Each row of a before or after table is a point. The points were changed in one or more steps. Then noise was added and the rows were shuffled. The steps act on columns, c1 being the first. Write out the steps. A step turns or swaps two columns, mirrors them in a line or flattens them onto one, adds a multiple of one to another, or multiplies or shifts one. Angles are multiples of 10 degrees, from the lower column toward the higher: turns from -170 to 170, lines from 10 to 170 but not 90. Use the fewest steps. Two steps may share a column if one is a turn and the other turns, adds or multiplies; they go together, in the order done. Otherwise the lowest column goes first.
In the rows, 128 means zero.

Before (14 x 2):
[[107 115]
 [167 142]
 [166 147]
 [117 140]
 [130 110]
 [111 185]
 [159 150]
 [124 147]
 [139 105]
 [130 170]
 [ 96 131]
 [111 105]
 [109 169]
 [132 128]]
After (14 x 2):
[[126 219]
 [131 151]
 [128 197]
 [128  89]
 [124 157]
 [128 146]
 [128 121]
 [128 133]
 [128  91]
 [123  95]
 [125 155]
 [132 109]
 [129 195]
 [127 162]]
Steps: multiply c1 by 0; multiply c2 by 1.6

Before (10 x 4):
[[118 108 146 140]
 [ 88  92  93 165]
 [102 145 141 166]
 [ 86 156 132 115]
 [ 96 174  77 158]
 [ 88 157 138 119]
 [174 110  75 133]
 [111 108  98  96]
 [ 85 121 135 121]
 [ 87 112 116 137]]
After (10 x 4):
[[167 135 144 100]
 [132 132 100 174]
 [163 116  92  92]
 [160 173 149  97]
 [122 144 156  89]
 [118 120 126  85]
 [141 110 116 119]
 [136 121 111  87]
 [ 97 125 106 109]
 [116 146 151  86]]
Steps: swap c1 and c4; multiply c3 by 0.4; turn c2 and c3 by 50 degrees

Before (14 x 8):
[[156 111 112 120  61 131  93 115]
 [134 128 156 105 153 121 101 104]
 [ 69 127 152 113 142 128  94 136]
 [ 95 114 162 112 147 149 126 135]
 [104 124 130  94 160 118 110 144]
 [177 145 123 107  61 130 141 139]
 [143 139  98  72  91 113 159 108]
 [162 148 105 104  78 116 169 120]
 [112 120 137 136 135  88 120 150]
 [149 131 141  74  77 103 152 131]
 [146 172 114  91  73 110 136 125]
 [ 75  93 162 123 144  99 106 125]
 [130 111 118 132 111 151 113 107]
 [126 138 142 137 100 136 116  88]]
After (14 x 8):
[[137 112 119 147 119 174 104 139]
 [ 99 126 130 137 153 108 108  91]
 [ 86 127 151 122 162 127  95 124]
 [113 118 138 101 139  49 115 124]
 [177 110 112 152  87 133  84 122]
 [172 149 102 160  90 106 179 102]
 [166 171 114 161  97  92 157  94]
 [166 131 140 155  98  79 153  91]
 [141 138 141 147 118 144 123 168]
 [ 90  92 163 117 161  68  89 145]
 [189 146 123 135  76 133 149 102]
 [101 113 162 119 153 171 120 130]
 [117 128 156 148 135 115 102 140]
 [154 139  97 193 105 100 165  81]]
Steps: flatten c1 and c5 onto the line at 140 degrees; add 0.5 times c2 to c7; add 0.7 times c3 to c4; turn c4 and c8 by 130 degrees; multiply c6 by 2

Before (14 x 9):
[[ 98 124 143 166 162 167 137 137 109]
 [145 128  95 125 143 164 105 143 112]
 [161 139 148 114 166 123 139 145 140]
 [109 109 147 117 165 126  82 128 144]
 [108 141 136 195 141 124 130 118 129]
 [127 153  94 111 119 130 139 116 143]
 [112 113 128 117 157 158  84 106 153]
 [109 137 151 113 141 130 136 107 118]
 [133 106  91 124 161 135 145 110 126]
 [127 128 135 110 153 141 145 128 157]
 [105 138   7 129 105 137 116 118  82]
 [ 98 120 135 160 115 127 124 155 135]
 [161 109 128 109 138 132 141 107 136]
 [132 128  82 116 162 138 141 126 117]]
After (14 x 9):
[[110 150 249 111 106 137 133 113 159]
 [138 130 171 140 164 139 117 125 132]
 [100 128 125 119 118 130 157 164 118]
 [158 131 127 141 138 133 110 102 105]
 [129 100 164 140 119 128 113 115 132]
 [161 116 113 138 166 127 113 149 131]
 [111 122 120 136 137 121 196 115 135]
 [126  97 123 147 156 142 112 127 103]
 [132 142 163 146 163 136 127 103 110]
 [111  94 131  84 152 158 118 100  86]
 [ 98 115 113 140 162 165 164 145 111]
 [110 128 108  82 166 123 110 131 106]
 [145 118 159 107 143 164 125 145 115]
 [111 131 105 136 143 131 111 102 137]]
Steps: add 1 times c6 to c9; turn c2 and c9 by 130 degrees; multiply c3 by -1; swap c4 and c7; multiply c8 by 1.3

Before (13 x 12):
[[140  93 102 105 140  96 159 104 151 140  94 131]
 [148 154 110  90 111  91 131 129 152  82 146  69]
 [114 139 124 155 126  98 131 100 163 147 215 127]
 [100 119 148 144 141 100 117 156 135 125 107 119]
 [112 152 107 147 129 183 117 124 118 126 112 123]
 [107 136 135 129  49  93 128 110 133 149  96 125]
 [186 150 131 154 132 121 107  81 118 140 210 134]
 [102 136 153 128 132 135 156 106 117 146 101  97]
 [131 129 114 161 117 115 113 109 119 142 121  69]
 [120  55 111  77 112 100 110 112 170 100 115 100]
 [131 130 149 160 100 113 120 108 209 118 158  73]
 [107 131 148 163 106 119 166 179 122 116 179 129]
 [104 145 135 127  90 159 111 190 124 157 113 101]]
After (13 x 12):
[[154 129 105 100 137  70 129 132 187 147 136 153]
 [136 145 135 152  99 113 180 167 128 162 166 122]
 [123 133 119 147 115 129 102 131 129 212 173 163]
 [139 118 121 152 126 132 109 113 187 139 110 119]
 [154 146 135 151 116 111 107 119 183 154 146 209]
 [138  67 160  92 113  88 113 111 156 127 112 170]
 [153 145 116 147 179 135  81 107 121 190 182 118]
 [124  86 136 112 144 122 102 159 125 132  80 150]
 [149 144 123 127  89 169 189 112 156 109 125 125]
 [112 152 137 128 108 149 106 156 159 113 106 117]
 [186 138 127 129  70 129 110 127 130 139  77 133]
 [104 139 142 138 110 112 155 117 136 132  99 136]
 [119 128 106 141 114 154 125 116 133  81 149 119]]
Steps: turn c1 and c5 by 60 degrees; turn c2 and c3 by -50 degrees; multiply c3 by 0.7; multiply c4 by 0.7; turn c6 and c10 by -60 degrees; turn c10 and c11 by -40 degrees; swap c7 and c8; turn c9 and c12 by 90 degrees

Before (9 x 18):
[[116 101 130 127 136 101 110  86 111 134  82 113  90 103 161 105 113 124]
 [157 159 116 109 137  93 151 121 160 175 141 161  62 127 156 162 100 143]
 [143 135 180 114 120 169 168 141 148 103  81  82  79 168 138  93 144  86]
 [126 145 135  94 144 110 145 130 108 158 123  96 132 159 118 177 107 109]
 [106 165 117 146 142 168  92 105 148 165 138 113 125 120  84 144 128 101]
 [ 85 146 132 109 105  95 121 119 130 167 150 161 131 134 136 129 116 116]
 [100 141 184 137 124 139 135 110 159 149 137 132  98 114  92 104 115  97]
 [155 112 133 132  72 120 136 144 132 147 117 130 134 113  91 117 141  97]
 [117 131 139 137 138 166 137 166 181 120 100 105 119 176 138 133 129 167]]
After (9 x 18):
[[ 73 132 180 137 121 131 167 142 149 103 102 121  80 170 142 185 111  86]
 [110  85 115 106 136 207 151 123 160 177 161 142  61 136 164  83 130 142]
 [144 101 135 109 142 136 145 131 109 160 143 187 133 173 114 131 133 109]
 [169 138 129 109 136 123 111  85 110 133 101 115  91 107 170 152 157 123]
 [116 126 138 171 138  84 137 166 180 120 121 144 119 165 142 145 125 166]
 [ 90 148 133 123  72 184 137 145 131 147 136 117 134 114  80 131 128  96]
 [133  99 118 143 141  61  93 105 148 165 158 149 125 111  71 133 105 100]
 [223 107 132 110 105  69 123 118 132 167 170 112 130 144 139 100 126 116]
 [164 110 183 130 123  68 136 110 157 148 155 106  99 111  82 137 128  98]]
Steps: multiply c1 by 2.5; turn c1 and c6 by 130 degrees; turn c2 and c17 by -140 degrees; turn c4 and c14 by -30 degrees; multiply c4 by 1.3; shift c11 by 20; turn c12 and c16 by -120 degrees; multiply c15 by 1.3

Before (13 x 20):
[[133 156 148  97 148 103 153 140 128 109  99 149 104 102 167 167 164 157
  123 115]
 [ 98 102  95  81 112  91 132 140  95 118 171 103 142 151 112 144  78 121
  149 173]
 [ 88  96 161 136 126 116 173 121 150  84 160 162 102 139 121 114  99 159
  125 129]
 [ 85 137  95  98 136 135 139 147 146  80 111  92 151 122 150 165  76 173
  140 128]
 [144  82  99 154  88 118  96 138 126  78 121 168 136 181  94 122  81 122
  139 114]
 [158 163 164 162  95 165 108 161  99 107 170  93 105 100 157 116 147 133
  148 158]
 [ 89 158 152 142  94  92  97 134  99 126  98  99 127 176 134 124 103 134
   89 183]
 [ 93 109 112 156  94  94 160  91 148 153 178 155  85 125 110 152 110 130
  137 124]
 [149 137 101 156 172 147 127  88 153 132 110  95 130 100 128 166 153 178
   97 173]
 [139 162 166 138 159 147  94 145 115  97 116 175  73 105 162 108  93 181
  146 116]
 [113 121  91 137 139 102 153 106 101 145 109 106 156 181  93 130 122 103
  109 122]
 [ 82 137  92 136 159  85 125 127 127 140 139  95 143 130 120 112 148 114
   90 162]
 [166 102  98 122 120 113 137  97 144  91 133 138 154 119 152 112  89 161
  123 126]]
After (13 x 20):
[[ 94 124 143 156  94  91 160 109 149 169 144 156 168 112 110 134 103 129
  154 125]
 [138 176 131 138 160 146  94 155 114 106 147 176 172  87 161 147 123 181
   86 115]
 [148 119 108 156 172 148 127 130 154 168 154  94 117 102 128 126 153 177
  180 172]
 [112 127 123 136 138 103 153 115 100 153 121 106 119 188  94  98 120 103
  156 124]
 [166 134 134 122 121 113 136 170 144 152 125 137 101 128 152  96  81 162
  135 125]
 [ 87 124 113 136 127 116 173 172 148 127 158 162 156 131 122 141  85 159
   98 128]
 [133 127 115  97 148 103 154 145 128 111 119 150 141  94 166 165 174 157
  148 116]
 [159 142 134 161  95 166 108 142 100  92 138  93 141  93 156 152 166 133
   92 157]
 [ 98 141 159  82 112  90 132 135  95 114 155 103 123 154 114 118  73 122
  157 173]
 [ 89 167  84 142  94  93  96 128 101 122  63  98 145 172 135 131 129 136
  119 183]
 [ 85 168 150  97 137 132 139 172 147 102 119  92 105 129 149 130  95 174
  175 128]
 [144 123 150 155  89 118  97 176 125 109  83 167 138 180  95 106  62 123
  139 112]
 [ 81 121 104 138 159  86 125 117 128 131 170  95 114 135 121  83 149 115
  146 162]]
Steps: turn c2 and c17 by 40 degrees; turn c3 and c19 by -110 degrees; turn c16 and c19 by 50 degrees; add 1 times c5 to c11; mirror c8 and c10 in the line at 130 degrees; mirror c13 and c14 in the line at 80 degrees
